Each row is a point. Before rounding, the points of a table are all equally far from one centre. They may lie mostly on one side of it. Write the centre, to within rounding.

Points, 8 rows:
[[ 3.1 -7.4  2.1]
 [ 1.5 -6.4  0.5]
 [-0.3  0.2  4.2]
 [-0.5 -3.9  3.9]
 [ 9.5 -3.8  1.6]
 [-1.0 -1.3  3.1]
 [ 3.1 -6.8  4.6]
 [-0.2 -4.4  0.4]]
Centre: [ 4.4 -2.0  2.3]

Points (14 x 9):
[[  1.2   3.5  -2.4   4.0  -1.1  -1.7  -1.1   3.0  -6.2]
 [  5.4   0.2   1.2   4.0   4.8  -1.0   5.4   4.5  -7.1]
 [  0.3   4.9   2.9   2.2   2.1   0.4   0.0   4.8  -9.8]
 [  3.2   0.8   1.6   6.0  -1.8   7.3   5.3   0.0  -1.3]
 [  2.4   5.0   5.8   8.7   3.4   0.6   0.6   4.9  -5.0]
 [  0.9   3.4   5.7   2.7   2.6   3.0   3.3  -1.4 -11.1]
 [ -1.4  -2.1   1.2  -1.7   3.6   0.2   4.3   6.0  -2.5]
 [ -2.0   6.1   1.4   1.9   4.4   4.9   7.1   0.7  -2.9]
 [ -3.6   3.5   5.8   6.1   3.3   1.1   1.8   6.0  -3.0]
 [ -1.5  -0.9   4.2   1.6   0.2   2.5   7.9   4.3  -5.2]
 [ -1.4   2.1   1.1   1.5  -2.0   4.4   6.3  -1.3  -7.0]
 [  3.0   4.0   2.2   3.7   1.9  -0.7   5.4   7.8  -2.0]
 [  3.2   2.0   3.4  -2.3  10.2   2.3   1.8   1.0  -4.2]
 [  1.6   0.0  -3.1  -1.8   1.4  -0.1   0.2   3.6  -5.9]]
Centre: [ 1.9  1.6  3.6  2.2  2.2  1.2  1.5  0.1 -2.6]

Points:
[[-2.8 -3.9 -3.0 -2.9 -0.9  2.1  1.5 -6.7 -2.7 -9.0  0.0  1.8  1.3  1.4]
 [ 4.0 -5.9  0.4 -7.2  0.0  4.3  1.1 -1.8 -4.1 -1.9 -4.2 -3.1  1.2  2.7]
 [ 2.8 -2.9 -1.7 -2.9  1.6 -0.6  6.8 -2.1  4.4 -5.0  1.9 -5.6  8.0  1.4]
 [-4.9 -5.5 -4.3 -3.7 -0.9  3.0  3.0 -0.5  1.9 -4.7  1.7 -0.6  1.7 -2.9]
 [ 1.3 -2.0 -3.1 -3.6 -5.6  0.4  7.1  0.6 -0.8  1.3  4.9 -2.3  3.7 -2.3]
 [-1.0 -4.1 -6.3 -1.8  1.3  0.9 -3.6 -6.5  3.2 -5.7 -3.1  0.6  3.6 -2.2]
 [-1.6 -1.5 -8.8 -7.5 -3.7  4.8  4.9 -4.7  2.1 -2.9 -1.2 -2.4  3.9  5.8]
 [ 1.3 -1.3 -4.9  2.3 -2.0  3.8  4.9 -6.0  2.5 -4.4  2.6 -2.1  8.6  4.6]
 [ 2.4  0.6 -4.2 -3.7 -1.4 -0.9  9.5 -0.6 -1.2 -6.2  0.2 -2.7  7.0  5.4]
 [-0.9 -0.3 -2.0  0.3  2.3 -1.0  0.3  2.1 -1.0 -6.0 -0.2  0.3  7.3  5.0]
 [-3.9  1.5 -1.9 -2.3 -1.7  4.6  8.0 -8.2  0.6  0.1 -5.8 -1.5  3.6  5.2]
 [ 3.1 -3.5 -5.4 -3.1  3.1  5.3  1.1 -9.2  0.1 -6.8  2.4 -4.4  3.1  4.7]
 [ 0.3 -3.4 -6.8  0.3 -2.6  6.8  2.1 -9.5 -4.2 -2.6  2.3 -1.8  6.4  1.5]
 [-0.9 -5.5 -3.0 -5.6  3.8  6.5 -0.1 -3.6  0.2 -6.1  1.3 -5.0  0.6  0.1]
 [ 2.3 -4.1 -2.4  3.6  1.9  3.0  6.6 -5.1 -2.8 -0.2  0.3 -6.5  7.7  5.2]
 [ 4.8 -2.4  0.3  2.7  2.0 -1.5  1.3 -6.8  2.6 -5.3 -1.1  1.5  0.3  1.9]
 [ 1.5  4.5 -4.2  0.4 -3.7  5.8  2.7 -9.2 -0.2 -4.2  3.2 -5.9  5.9 -0.7]]
Centre: [ 0.9  0.8 -4.5 -2.0  1.1  0.9  2.7 -4.0 -1.4 -0.7 -1.1 -3.0  2.3  0.6]

Points:
[[  4.7   2.4   9.3   0.2   2.4   0.0   0.2  -1.0  -1.1  -0.5   2.2  -4.0
   -0.9   8.8  -6.0   2.1   0.9  -8.9  -4.4   4.8  -1.8  -2.3  -2.6   1.8]
 [  0.0   2.3   6.3  -3.7  -3.8   3.1   4.0  -4.9  -1.0   0.2  -1.4   0.1
   -6.0   2.3  -0.4   4.7  -0.6  -3.6   0.2   6.3  -2.6   0.8   4.6  -0.1]
 [  4.1   1.9   4.9   5.4   0.1   1.1  -0.4  -5.1  -4.1  -1.0  -1.0  -0.8
   -2.8   6.3  -4.8   5.7  -1.7   0.6  -5.3   4.6  -5.9  -5.1   0.4  -3.2]
 [  1.2   0.1   7.6   2.9  -0.2   3.6   3.3  -2.9   1.5   2.1  -2.1  -0.4
   -5.0  10.4  -2.4   5.4  -1.0  -0.6  -6.1   5.9  -1.9  -3.4   3.4  -1.1]
 [ -2.3  -2.2   4.7  -1.8  -3.2   2.0   3.6  -2.9  -3.5   1.0   2.3   0.2
   -6.3  10.4  -3.8   5.3   1.0  -5.1  -4.7   4.3  -3.4  -2.0   1.4  -2.3]
 [  0.8  -3.0   4.3   1.6  -1.7  -1.4   2.8  -5.3   2.8   0.5  -0.7   4.8
   -7.5   5.3  -7.0   4.2  -1.8  -8.1  -2.0   0.7  -1.3  -2.9  -2.2  -3.8]
 [  4.1   0.5   7.3  -1.4   0.3   2.1   3.3  -4.4  -5.6   2.6   0.4  -0.8
   -4.5   5.2  -0.6  -0.5  -0.4  -3.6  -6.4   5.5  -7.8  -5.7   0.0   0.9]
 [  5.6   1.5   8.4   3.0  -6.1   5.3   2.2  -4.2  -0.5  -0.2   0.3   4.6
   -3.0   6.6  -2.9   5.5   0.7   3.8  -4.3   2.7  -1.6  -1.4  -1.6   0.7]
 [  1.8   1.0   1.8   0.1   1.2  -1.3   6.5  -7.3  -2.6  -1.4   0.0   0.0
   -6.5   3.0  -4.1   4.2   2.1  -2.6  -1.7   8.8  -7.1  -0.8   5.1   1.3]
 [ -3.1   0.0   3.4   4.3  -0.1   2.9   0.1  -4.3  -7.1  -1.4  -1.5   2.5
   -3.6   6.0  -6.0   4.3   3.3  -5.4  -3.3   3.3  -3.6  -7.2  -1.7   0.0]
 [  3.8  -2.0   8.2   1.9  -1.2   6.7   7.6  -1.4  -1.7  -1.3   1.1   2.9
   -2.9   7.8   0.8   4.8   2.1  -5.3  -6.5   4.2  -0.6  -2.6  -4.6  -0.5]
 [  2.5  -2.1   3.1   1.1   1.2   1.3  -1.5  -8.9  -1.5  -2.0  -2.8   2.2
   -2.2   6.2  -7.0   3.2  -1.8  -6.2  -5.6   0.9  -5.6  -5.6   2.6   2.1]
 [  0.1   0.7   1.1   3.9  -4.1   0.0   1.9  -5.9  -5.0  -2.8   2.9   0.9
   -4.1   5.8  -5.0   3.2  -1.4   1.1  -1.4   9.8  -2.6  -3.4   2.5   1.4]
 [  6.7   2.1   1.8   2.7  -0.4   3.2   1.7  -3.8  -1.0   0.9   5.9  -2.3
   -8.0   3.7  -4.9   8.4  -1.0  -1.1  -5.0   2.2  -3.3  -0.2  -2.2   0.0]
 [  1.7   2.4   4.7  -0.2  -1.0  -0.4  -1.1  -2.4  -0.2  -0.3  -1.7  -0.3
   -2.5   3.9  -2.7   0.5  -2.4  -2.9  -4.4   3.1 -11.3  -4.6   1.9  -1.0]
 [  2.7  -0.2   2.0   4.7   1.0   6.3  -3.0  -4.3  -1.8  -2.0  -1.7   0.4
   -3.4   9.6  -2.9   2.2  -3.2  -4.5  -2.3   7.8  -4.9  -2.5   1.8  -2.2]
 [  7.2   0.0   8.5  -3.5   3.5   0.4   3.2  -2.0  -1.9   1.0  -2.9  -0.4
   -8.2   6.3   0.8  -1.3  -1.8  -2.1  -6.0   5.1  -0.4  -5.1  -3.7   3.7]
 [  1.5   0.8   7.9   1.3  -2.9   3.1   1.3  -4.6  -0.6  -3.3   3.8  -0.2
   -4.2   5.9  -2.9   6.3  -1.9  -7.7  -6.8   6.6  -2.9  -1.5  -3.3   0.2]
 [ -4.7   0.5   6.4   4.1  -2.6   2.6   3.1  -2.4  -0.7  -0.6  -2.2  -4.2
   -7.2   6.0  -3.1   5.8   2.7  -4.3  -5.7   4.2  -1.9  -0.4   0.8  -3.7]
 [  1.8   0.9   2.9  -0.6  -2.1   4.9   3.2  -2.1  -2.8   2.5   3.5  -1.7
   -3.8   3.4  -1.2   1.7  -1.8  -0.1   0.5   2.8  -1.7  -1.8   4.7  -4.1]
 [  2.2   0.2   4.7   4.9   4.2   0.7   2.6   0.6  -0.8  -0.3  -5.6  -1.1
   -3.8  10.1  -4.9   4.8  -1.5  -4.1  -7.6   7.1  -1.9  -4.8  -4.1   3.4]
 [  2.1   1.5   6.0  -3.8  -0.6  -0.3   2.9  -0.1   3.2  -1.9  -0.1  -1.3
   -7.0  11.3  -1.0   4.9  -0.5  -6.2  -0.2   4.8  -4.7  -4.0  -4.4  -0.9]
 [  2.6   1.7   8.3   1.7  -1.3  -1.4   1.3  -5.5  -3.4  -2.1  -0.1   2.9
   -8.3   9.1  -4.0   1.4  -0.1   0.1  -2.0   8.2  -7.9  -2.9   0.5   0.9]
 [  5.5  -1.2   4.3   0.1  -1.8   2.5   3.5  -8.5  -1.8   0.7   0.8  -2.5
   -5.9   7.4   1.1  -2.7  -1.6  -5.4  -4.4   6.2  -2.8  -1.6  -1.0  -6.1]
 [  6.2   3.3   8.8   1.0  -0.4   0.8   1.1  -2.6   1.1   0.0   4.6   1.1
   -7.4   5.4  -6.8   5.3   0.6  -4.3  -3.1  -1.0  -2.9  -1.9  -0.8  -0.2]
 [  6.7   0.9   4.1  -2.9   2.7   2.5   1.3  -2.0  -4.5  -0.3  -4.1  -3.7
    1.4   7.8  -6.6   0.2   2.3  -4.4  -7.1   6.5  -4.6  -3.2  -3.8   0.7]
 [ -0.5   2.9   4.9   1.5  -1.2  -0.6   3.2  -4.7   2.4  -1.6   0.2   1.3
   -3.5   8.8  -3.4   4.1  -4.4  -2.1  -3.0   6.1  -7.4  -6.1  -0.6   4.8]
 [  1.7   2.2   4.6  -1.2  -1.3   1.6   2.5  -3.6  -1.4  -1.9  -0.4   3.1
   -2.6  10.0  -7.0   4.5  -4.4  -2.5  -3.9   5.3  -7.0  -1.4   2.3   2.6]
 [  5.0   1.5   6.1  -0.6  -1.1   5.3   3.8  -3.3  -5.5   0.1  -1.0  -1.5
   -8.5   3.1  -4.8   3.8  -1.1  -6.5  -4.5   2.4  -6.2  -2.6   1.1  -0.6]]
Centre: [ 2.7 -1.6  2.3  1.8 -0.4  0.8  2.3 -3.4 -0.3 -1.7 -1.8 -0.8 -4.0  5.1
 -2.4  0.4  2.1 -1.9 -1.7  2.5 -2.0  0.3 -3.0  2.6]
